Rows are points. Two turns around zero, p and q, are shown by what they do to some points. Where does a point land after both, in the order given? Backwards means that the second turn is done in reverse. Each puzzle has new turns, and all numbers are rounded.
In the rows, 128 means zero.

Turn p:
[114 123 106] -> [121 152 119]
[145 124 112] -> [127 125 105]
[138 160 129] -> [161 124 125]
[ 75 134 159] -> [126 150 186]
[168  99 135] -> [106  89 106]
Turn q:
[144 137  96] -> [123 137  93]
[147 130 166] -> [163 110 144]
[ 93 149 172] -> [146 150 181]
[116 138 109] -> [115 147 120]
[145 124 131] -> [138 116 120]
[123  91  94] -> [ 84 109 110]
Where do these land?
p, then q: [147 127 125] -> [114 121 118]
p, then q: [126 100 118] -> [109 148 139]
p, then q: [116 171 175] -> [173  82 138]
p, then q backwards: [122 114  94] -> [123 143  94]

Turn p:
[ 87 113 143 144 104 132] -> [107 128 150 112  86 129]
[113 138 117 121 145 133] -> [113 111 129 139 137 138]
[138 146 149 122 130 143] -> [123 153 138 134 144 137]
[135 110 136 116 140 156] -> [139 139 124 148 120 156]
[148 143  83 127 119 152] -> [111 133  77 143 138 122]
[125 126 121 159 137 149] -> [117 132 127 159 111 114]
[150 120 146 106 121  31] -> [186  99 150  62 160 100]
Turn q:
[100 118 165  96 136 204] -> [110  82 150 105  89 192]
[128 119 125 176 132 125] -> [120 153 126 145 163 144]
[106 133 132  94 115 125] -> [115 116 140 122  94 112]
[124 149 129 123 107 136] -> [128 144 136 110 110 128]
[113 122 113  97  97 134] -> [113 130 116 127  83 119]
[131 131 116 158 163  96] -> [124 130 126 136 181 107]
[138 151 127 102 128 139] -> [142 118 128  99 112 122]
[150 116 147 153 135  99] -> [153 136 138 158 156 123]
[163 114  98 153 139  94] -> [147 143  92 149 165 105]
Where do these land?
p, then q: [171 153 157 151 125 154] -> [139 148 156  92 166 107]
p, then q: [117 145 109  81 154 109] -> [114  80 104 136 139 155]
q, then p backwards: [127 128 155 137 142 147] -> [114 125 144 105 147 124]
p, then q: [129 105 106 154 120 159] -> [115 176 115 131 123 123]
p, then q backwards: [123 127 118 113 154  90] -> [140 130 145 114 171 128]
p, then q: [110  93  90 126 137 132] -> [117 147  92 155 111 144]
p, then q: [118 153 162 148 151 140] -> [127 131 176 130 149 140]
p, then q: [118 152 111 116  84 100] -> [108  93 121 123 102  90]
p, then q backwards: [139  96 143 126  85 120] -> [150 162 120 111  95 144]

Turn p:
[108 107 132 110 140 128 129 156 158] -> [111 124 101  92 137 120 111 122 113]
[154  90 110  91 141 126 145 140 138] -> [157 120 103 109 147 117 120  84 116]
[167 112  92 115 149 164 130 180 164] -> [153  93  69 108 161 145  97 112 152]
[100 161 130 132 107 135  96 107 107] -> [107 158 151 143  92 147 124 144 145]
[116 184 156 118 116 100 155  92 106] -> [127 163 177 118 119 130 186 145 137]
[126 123 145 154 124 160 131 102 131] -> [121  97 160 135 116 119 116 138 141]
[134 103  86 163 121 126 124 156 151] -> [112  93  77 155 134 135 123 122 122]
[135 148 187 109 104  93 147 147  94] -> [165 158 151 103 119 132 161 168  86]
[ 86 154 135 139 112 127 145  85  88] -> [ 99 143 189 142 107 148 155 127 123]
[143 105 106 144 180 134 112 153 136] -> [124 120 100 146 178 121  91 122 131]
[147 115 115 135 139 124 111 121 169] -> [124 116  97 135 132  94 119 121 150]
[120 135 141 125 104 119 112  97  95] -> [133 153 160 148  94 128 133 130 121]
Turn q:
[131 130 124 140 133 143 132 135 132] -> [131 139 132 134 128 124 133 141 118]
[130 145 138  88 147 162 143 109 115] -> [105 109 115  97 121 157 137 153 102]
[ 95 126 172 155 157 137 155  87 144] -> [ 63 114 152 150 148 125 133 163 143]
[125 112 122 139 121 136 137 189 100] -> [165 141  94 128 115  89 145 146 137]
[154  85 147 161 103 121 131 107 125] -> [137 120 166 137 149 116 171 110 154]
[105 105 162 167 120 110 110 131 101] -> [123 102 144 140 129  72 132 124 158]
[160 161  74 141 127 134  81 133 133] -> [168 154 150 121 124 126  96 101  74]
[161 120 137  95 153  83 133 138 145] -> [143 141 126  93 146 160 105 126 171]
[ 99 137  80 113 129 153 130 116 114] -> [124 116  92 143 135 134 124 121  77]
[120 152 150 117 101 108 165  90 144] -> [ 71 137 129 128 118 154 142 101 146]
[130 135 101  92 116 122  91 173 154] -> [180 135 109 135  94 152  92 119 126]
Where do these land?
p, then q: [112 145 102 117 138 143 101 158 145] -> [140 125 120 154 117 146 102 133  89]
p, then q: [147 155 132 164 109  89 171 151  79] -> [123 167 112 103 143  94 181 177 123]
p, then q: [ 98  99 154  91  94 105 108 108 162] -> [114 113  96 118 102 133 124  57 139]
q, then p: [156 157 113 127 106  86 168 125 111] -> [108 157 152 110 123 130 159  99 173]
q, then p: [109  88 135 137 129 162 167 109  99] -> [109 100 125 122 176 140 146 106  89]
q, then p: [115 145 134 146 154 135 144 128 147] -> [105 142 120 124 135 148 121 157 124]
p, then q: [117  94 124 114 170 130 109 129 119] -> [120 101 147 113 138 114  86 120 114]
p, then q: [129 143 131 144 124 165 102  91 110] -> [129 129 171 155  95 123 129 134 151]
p, then q backwards: [116 110 127 160 129 169 114 156 139] -> [ 90 132 137  96 160 127 108 115 135]
q, then p: [153 155 134  97 151 142  96 153 153] -> [171 139 114 115  96 151  96 146 140]
p, then q: [155 117 122 112 105  82 129 101 143] -> [106 163 123 116 150 131 143  82 137]

Turn p:
[164 122 123 170 101 144 144 156 144 149 100 160] -> [112 107 140  93 121 152 102 167 163 164 133 144]
[118  96 107 142 160 122 162 105 168 140 135 135] -> [152 124 139 126 119 138 103 136 100 109 115 187]
[160 126 145 143 120 107  85  92  98 146 109 144] -> [ 86 116 109 146  92 128  87 107 143 132 136 102]
[123 106 146 122 145 102 116 143  96 111 121 100] -> [128 120 116 126 128  73 132 100 119 136 123 116]
[ 97 160 102 163  92 165 132 159 159 134 111  96] -> [114 156 105  97 168 160 160 164 116 164 152 148]
[128 155 109  97 107 156 118 113 102  91 129 104] -> [113 138 115 146 142 139 168 138 108 126 101  80]
[128 106 142 106 115 125 160 168 108 153 159  94] -> [149 119 149 101 174 117 140  81 141 144 108 130]
[120 130 104 153 105 102  95 159  99 116 156 145] -> [138 121 110  87  88 135 153 105 130 144 152 100]
[117  93 155 104 129 115 106 107 114 136 120 157] -> [125  98 148 149 120 112  98 108 116 110 153 107]
[110 150 176 117 117 117 138 105 110  88 130  91] -> [118 111  95 176 154 100 170 112 136 118 124 124]
[ 98 133 115 146 163 133 168 151 137 156 129 138] -> [128 149 162  98 130 123 140 131 127 116 135 182]
[134 131 137 104 148 169 100 103 152 108 161 144] -> [160 149 150 185 114 149 128 140 115 130 129 108]
[166 156 103  99 159 108 140 103 178 137 104 157] -> [139 155 124 134 116 141  82 174 149  71 104 135]
Turn q:
[ 91 134 122 136 131 102 121 137 130 130 161  94] -> [133 143 136 139 135  87 124 151 147 105 113 155]
[103 109 130 130 106 113 132 169 134 114 122 140] -> [150 139 103 112 114 126 126 109 126  90 121 144]
[137  94 108 137 174 126 158  95 151 107 132 116] -> [105 160 136 175 111 135 138 120 109 157  90 128]
[174 154 132 165 129 135 158 111 126 113 112 120] -> [115 116 140 128  95 105 152 109 117 173 146 107]
[145 133 109 149 142 106  84 106  92 109 131 143] -> [132 157 121 153 144 124 114 131 132 156 185 138]
[127 143 139 136 138 130 104 135 122 178  93 133] -> [125 106 135 103 107 151  98 163 135 135 149 136]
[133 111 121 124 137 116 146  85 154 168 155 139] -> [ 99 144 153 121 150 128 114 150  87 144  96 127]
[127 108 178  91 154 104 136 148 124 156 120 135] -> [109  90 133 135 125 145  71 112 120 101 111 143]
[108 149 138  60 125 134 159 137 144 110  95 149] -> [156  93 164 130 132 175 147  92 121  94 110 131]
[131 128 129 177 120 180 131 111 128 102 145 153] -> [ 99 166 116 118 119 124 164 125 133 130 150  76]
[105 115 142 148  77 155 132 129 146  59 115 104] -> [120 130  85 131 115 117 210 107 136  96 132 133]
[165 131 110 113 136 124 129 130  63 178 135 120] -> [131 114 135 104 157 125  76 121 160 186 131 130]
[118 156 107  97  96 140  74 171 150 140 149 118] -> [190 106 108 117 160 121 130 174 141  97 131 114]
Where do these land?
q, then p: [137 112 159 152 117 146  94 100 107 111 152 145] -> [150 162 123 120 119 133 168 103  97 112 131 151]
p, then q: [152 136 142 131 113 160 108 143  94 143 136 152] -> [ 96 100 129 113 124 117 140 164 131 108 102 133]
q, then p: [138 138 142 120 105  94 167  97 146 164 144 124] -> [105 103 153 132 128  78 118  99 130 100 147 113]
q, then p: [106 161 139 130 107 103 126 149 118  99  79 130] -> [161  78 139 149 112 165 131 130 143 124 109 118]
q, then p: [136 130 100 114 111 147 133 134 100  94 164  94] -> [133 147 108 124 122 124  94 142 136 102 103 179]
q, then p: [136 123 111 131 133  90 175 162 103 142 158 113] -> [107 125  92 141 115 120  76 129 144  92 147 107]
q, then p: [153 135  89  97 138 114 108 106  96 169  85  98] -> [135 145 191 118 124 147  69 124 146 153 153 131]
q, then p backwards: [155 144 145 114 150 102 175 145 119 103 136 134] -> [132  85 154 112 150 119 117 114  92 140 157 128]
q, then p: [ 91 130 146 124 148 131  95 166 165 108 123 133] -> [147 108 100 120 111 128 162 165 128 168 114 113]
p, then q: [155 116 115 136  92 134 103 119 128 109 133 147] -> [129 119  90 109 134 129 137 149 150 144 102 128]
p, then q backwards: [102  85 150 127 138 159 135  88 145 149 150 173] -> [129 163 146  91 171  82 125 110 136 121  92 147]
q, then p: [104  86 132 142 152 175 118 119 177 120 110 100] -> [105 121 128  81 159 135 168 178 111 152 136 144]
p, then q: [100 167  94 145 159 110 126 136 167 155  95 122] -> [188 136 162 137 151 125 127 113 139  95 155  99]
